Every row gives one point. To make a cloud, some directions were put in groups of two or more. Within a group, all points are equally far from the middle, so they leave a hole (a ring in 2 directions, a hollow ball in 3). The other directions are filled evenly. Then the cloud was stretched, turned, moved and blurred a little. How many holes are there, and how many directions does each take, smallest first?

Cloud (14 x 2):
|  -4.7 | -25.5 |
| -18.9 |   7.6 |
| -21.7 | -12.6 |
|  -2.2 |  18.6 |
| -12.3 | -23.4 |
|  -8.1 | -15.8 |
|  -2.4 |   7.1 |
| -10.2 | -28.0 |
|  -7.3 | -16.7 |
|  -0.4 | -23.6 |
| -28.6 |   6.9 |
|  -0.9 |   3.4 |
| -30.1 | -27.5 |
|   4.9 | -11.7 |
Holes: 0

Cloud (22 x 3):
|  19.3 | -14.7 |  -4.5 |
|   2.9 |  22.0 | -10.5 |
|  17.0 |   9.2 |  13.3 |
|   1.2 |  17.5 |   2.2 |
|  11.3 |  -0.3 |   3.4 |
| -21.0 |  -6.7 |  -0.9 |
|   9.8 |  10.5 |  15.5 |
|  12.1 |   1.4 | -22.0 |
|  27.0 | -16.9 | -14.9 |
|   9.4 |   7.7 | -16.8 |
|  18.7 | -28.1 |   6.0 |
| -13.3 |  -1.7 | -24.9 |
|   9.1 |  14.1 |  -6.5 |
|   6.2 | -39.4 |   5.1 |
|  -1.7 |  -8.6 | -22.3 |
|  27.6 | -37.4 |  -5.0 |
|   2.4 |  14.3 | -32.4 |
|  24.0 |   5.8 |  -4.3 |
|  32.6 |  21.2 | -11.2 |
|   1.8 |  -6.1 |  14.1 |
|  -3.6 | -31.0 | -19.7 |
|  -7.4 |  10.6 | -23.6 |
Holes: 0

Cloud:
| -13.9 |  -0.8 |   5.2 |   7.3 |
|  17.6 |  11.6 | -22.9 |  22.7 |
|   8.2 |  14.5 | -14.6 |  26.5 |
| -19.0 |   5.2 | -21.6 |   8.7 |
|  -0.5 |  23.6 | -28.2 |  24.8 |
|  19.6 |   2.8 | -15.6 |   0.4 |
|  -1.2 |  30.3 | -31.6 |  -3.9 |
|   8.0 |  -6.2 | -37.4 |   4.7 |
|  -3.0 |  25.1 | -33.8 |  -0.4 |
|  -4.5 |   0.1 | -19.8 |   2.5 |
|  22.3 |  27.6 |   0.5 |   1.7 |
| -23.6 |  -4.5 | -34.4 |  -1.6 |
|  25.9 |  -4.7 |  14.6 |   7.1 |
|   0.4 |  -9.2 |  -7.6 |  24.5 |
|  13.9 |  -6.0 |  -9.1 |  -7.2 |
|  24.3 |  14.0 | -25.6 |  25.1 |
|  16.7 | -17.8 |  -6.6 |  18.8 |
|  -1.2 | -16.9 |  11.8 |  24.9 |
|  -5.3 | -10.1 | -18.9 |  36.4 |
|  17.7 |  23.3 |   4.0 |  13.1 |
|  -5.7 |  20.8 | -23.7 |   9.8 |
| -20.5 |  -5.3 |  -9.5 |   2.4 |
| -23.0 |  -1.2 | -22.6 |   0.3 |
| -20.2 | -13.8 | -13.6 |  23.9 |
|  17.8 | -10.9 |  -5.0 |  13.4 |
| -11.1 | -13.0 |  -3.0 |   8.1 |
|  27.5 |  10.0 |   1.6 |   0.2 |
|  -8.5 | -17.9 |   0.3 |  28.6 |
|  -4.3 |  -1.4 |   2.6 | -20.9 |
|  13.3 | -16.4 | -18.6 |   6.5 |
Holes: 0
